Every row gives one point. Any point is a mix of the corners, with weights that add up to 1. It lies inside the corners' shape when no weight is negative. Say inside or outside, and name the corners with a negative weight.

Corners:
(1): [29,18]
(2): [-28,25]
(3): [60,-34]
Points:
[51,-25] -> inside
[50,-20] -> inside
[29,8] -> inside
[-20,14] -> outside (1)
[-7,42] -> outside (3)
[-9,20] -> inside

Corners:
(1): [-20,37,25,-67,-56,-3]
(2): [-36,13,-40,-44,-16,33]
(3): [-77,39,-17,-45,-26,-49]
(4): [39,38,-62,10,-51,-10]
(5): [57,-12,29,-1,88,-2]
(6): [20,20,47,44,60,38]
(7): [2,-56,47,31,49,3]
Points:
[18,-2,-24,13,30,5] -> outside (1)
[-9,9,-18,-26,6,19] -> inside
[4,16,6,-25,-6,14] -> outside (3)
[4,-13,27,10,33,-16] -> outside (2)
[37,-7,16,8,46,27] -> outside (3)
[-7,26,-28,-19,-33,-50] -> outside (2, 6)
[-37,10,-25,-9,-16,7] -> outside (1, 5)
[2,3,1,8,-30,10] -> outside (3, 5)
[42,-14,8,-6,11,7] -> outside (3, 6)

Corners:
(1): [26,12,-11,-60,-5,-15,6,61,95,14,5]
(2): [-30,27,52,-8,32,-38,-4,24,-12,-22,-26]
(3): [80,33,13,-44,-16,12,19,0,58,3,13]
(4): [-10,-23,-40,43,35,15,47,-21,-42,70,16]
(5): [-34,-68,-31,7,11,15,4,-58,-39,39,-5]
(6): [23,-5,28,10,2,-57,7,24,61,-53,24]
(7): [27,12,7,0,-10,-9,-10,68,15,-38,-24]
(8): [-9,32,3,18,-12,-19,-30,8,48,-19,-15]
(9): [25,-3,-17,-33,-14,-16,-27,18,15,37,56]
(10): [-4,-33,-23,29,80,23,-17,-32,-37,53,34]
(11): [-6,-61,20,28,28,-19,-15,1,-31,57,-20]
(12): [-45,-58,19,35,12,40,20,-5,-38,35,29]
Points:
[-14,-38,0,33,28,19,5,-15,-50,41,-23] -> outside (1, 6, 9)
[10,-8,4,0,4,3,0,18,8,6,7] -> inside
[14,-16,-12,3,7,3,3,-1,6,29,18] -> outside (2)
[-11,-4,11,9,9,-5,-2,6,6,6,2] -> inside
[-9,-35,-18,26,16,2,-6,2,-9,37,15] -> outside (2, 3)
[-6,-10,-3,10,17,3,-2,3,-2,24,3] -> outside (6)
[1,-29,6,10,16,-13,-2,4,4,18,3] -> inside
[15,-2,9,11,10,-10,0,22,5,0,2] -> outside (1, 5)

Corners:
(1): [-6,32,-21,-13,18,1,-15,-44,3,32,-41,-18,24,11,42,8,24,-48]
(2): [56,-18,7,38,11,-6,-44,-1,57,-56,12,-26,13,28,-7,-44,32,-28]
(3): [-40,-27,-22,1,19,-21,-41,-33,29,49,-3,-24,-8,45,31,11,-66,-21]
(4): [30,-95,-59,-20,46,40,-44,23,12,5,-19,-24,-27,44,45,-6,-14,-46]
(5): [30,-6,-12,-16,-36,-27,43,-13,-26,30,30,53,11,-30,-47,25,23,9]
(6): [-19,-26,-26,1,-57,24,-28,-38,-28,-12,5,-27,-17,-6,29,-30,-10,25]
(7): [18,32,-23,13,-10,-19,-5,26,-18,15,-30,36,-11,-4,17,-32,49,-22]
(8): [-22,20,6,-57,17,1,37,-31,1,41,22,-36,-17,25,-11,-17,-22,-40]
(9): [21,6,-15,-28,34,10,-17,-6,6,-10,-3,-37,15,49,38,-9,-28,5]
(10): [-18,21,-29,-41,-15,17,-39,4,54,-23,38,-22,59,8,13,0,-35,-3]
(11): [14,-36,12,31,13,32,-11,6,16,18,-16,30,-2,24,-6,3,19,37]
(12): [-26,-5,49,-15,-43,-1,45,-25,-32,1,-18,16,18,33,-51,38,-12,28]
(13): [42,6,26,-8,-30,-19,-12,-22,-4,-7,-17,43,36,12,18,-26,17,-21]
(14): [-3,1,32,-31,-18,-2,-21,-23,-14,-38,29,35,20,-4,25,32,-18,-19]
(15): [46,-18,-36,47,-16,8,50,-16,-2,-14,23,16,54,-9,20,-41,29,-5]
(16): [31,-5,-36,-33,3,30,18,-20,-35,24,4,22,-7,70,-29,-49,1,-36]
(17): [30,-24,26,-12,8,7,-4,3,-37,-7,-11,18,25,16,-50,-46,46,-4]
(18): [-3,-34,-37,30,-13,-6,3,-60,25,-4,-86,30,-14,-43,7,9,-40,31]
(19): [72,-29,-37,61,20,38,-37,-19,58,-29,-62,-1,4,-62,55,-12,-55,-32]
Points:
[21,-11,-6,3,-1,12,-2,-8,0,1,-9,12,8,13,0,-11,11,-2] -> outside (3)
[9,-8,-9,-8,-3,6,0,-18,-2,6,-7,9,9,8,9,-3,-8,-9] -> outside (2)
[15,-9,-8,-3,-1,6,3,-15,-4,1,-2,6,14,10,6,-14,7,-14] -> inside
[25,-21,-19,24,-2,3,-38,-8,18,-25,-32,-1,14,-3,31,-17,5,-25] -> outside (5, 8, 9, 11, 16)
